Each row of a before or after table is a point. One or more steps were done to the points. Then noise was added and the rows were shuffled. The steps act on columns, c1 being the first. Name the steps. A step turns or swaps two columns, mirrors them in a line or flattens them onto one, adds a multiple of one to another, or multiplies or shifts one. Angles are multiples of 10 degrees, from the lower column toward the higher: turns from -170 to 170, lines from 10 to 170 but not 90. Use the fewest steps. Two steps may share a column if one is a turn and the other turns, adds or multiplies; they go together, in the order done. Otherwise the lowest column goes first.
In the rows, zero is written as 128.

Before (8 x 3)
[[154 158  98]
 [115  68 145]
 [108 150 101]
 [ 85 124 174]
 [146 128  98]
 [123 128 131]
 [105 135 101]
 [ 98 132 106]]
After (8 x 3)
[[136 127 127]
 [120 127 163]
 [151 116  70]
 [156 145 144]
 [155 172 143]
 [167 137 139]
 [132   9 104]
 [112 190 169]]
Steps: turn c1 and c3 by 160 degrees; multiply c2 by 2

Before (11 x 8)
[[109 112 121 103 139 137 131 128]
 [114 123  99 117 140 112 117 144]
 [122 116 154  90 124 135 126 143]
 [136 125 124 110 140 146 120 148]
 [145 126 109 101 139 129 125 112]
 [126 113 112  91 127 142 148 145]
 [138 108 114 191 113 132 139  99]
 [138 115 104 150 136  97 146 122]
 [103 199 115  88 140 137 131 127]
 [136 120 105  96 138 138 122  95]
 [123 117 112 100  80 130 128 140]]
After (11 x 8)
[[144 127 139 115 158 169 116 114]
 [ 99 124 150 135  89 190 190 137]
 [141 129 153 126   9 189  99 120]
 [ 96 131 148 121 153 201  95 135]
 [129 130 159 130 158 199  99 110]
 [143 126 196 129 116 195  93 121]
 [128 130 159 130 155 195  90 106]
 [148 127 166 120 157 203 112 135]
 [118 126 144 145 149 156 147 135]
 [116 128 147 128 158 188 100 147]
 [147 128 152 148 126 204  92 123]]
Steps: swap c1 and c8; multiply c2 by 0; shift c3 by 40; swap c4 and c7; multiply c5 by 2.5; shift c6 by 60

Before (9 x 12)
[[174  75  80 165  79 102 151 155 149 150 117 132]
 [166 150 179 111  67 160 135 123  71 144 161 139]
 [119  97 123 141 116 136  64 145 132  76  93 159]
 [101 121  74 101 138  94 115 144 151  99 106 147]
 [ 74  98 156  97 126 146  69  88 122 138 180 112]
 [101 161 165 163 102 118 106 121  87 149 101 162]
 [ 94  83 175 125  53  96  84  92 161 140 188  83]
 [105 164 100 144 110 159  83  95  60 110 114 128]
 [ 73 159 138 126 152  73  91  98  71 117 159 171]]
After (9 x 12)
[[151 125 118 143 133 102  61 146 102  76  60 113]
 [201  73 142 129 158 193  95  98 162 116 191 143]
 [146  59  95 143 121  96  80  98 164 116 102 142]
 [170  89 185 165 162  93  98 126 170 140  74 126]
 [159 151  55 102 154 161 112 147 122  99  82 132]
 [105 151  61 166 184  76 148 157  77 147 109  90]
 [152 118 162  97 112 114  62  88 101 138 229 182]
 [110 169 180 126 216  33  82  91  82 141 253 189]
 [118  65 192 113 151  25 134 126 151 144 198  94]]
Steps: turn c1 and c12 by -130 degrees; swap c2 and c9; multiply c3 by 1.3; multiply c5 by 1.6; turn c5 and c6 by 120 degrees; multiply c11 by 2
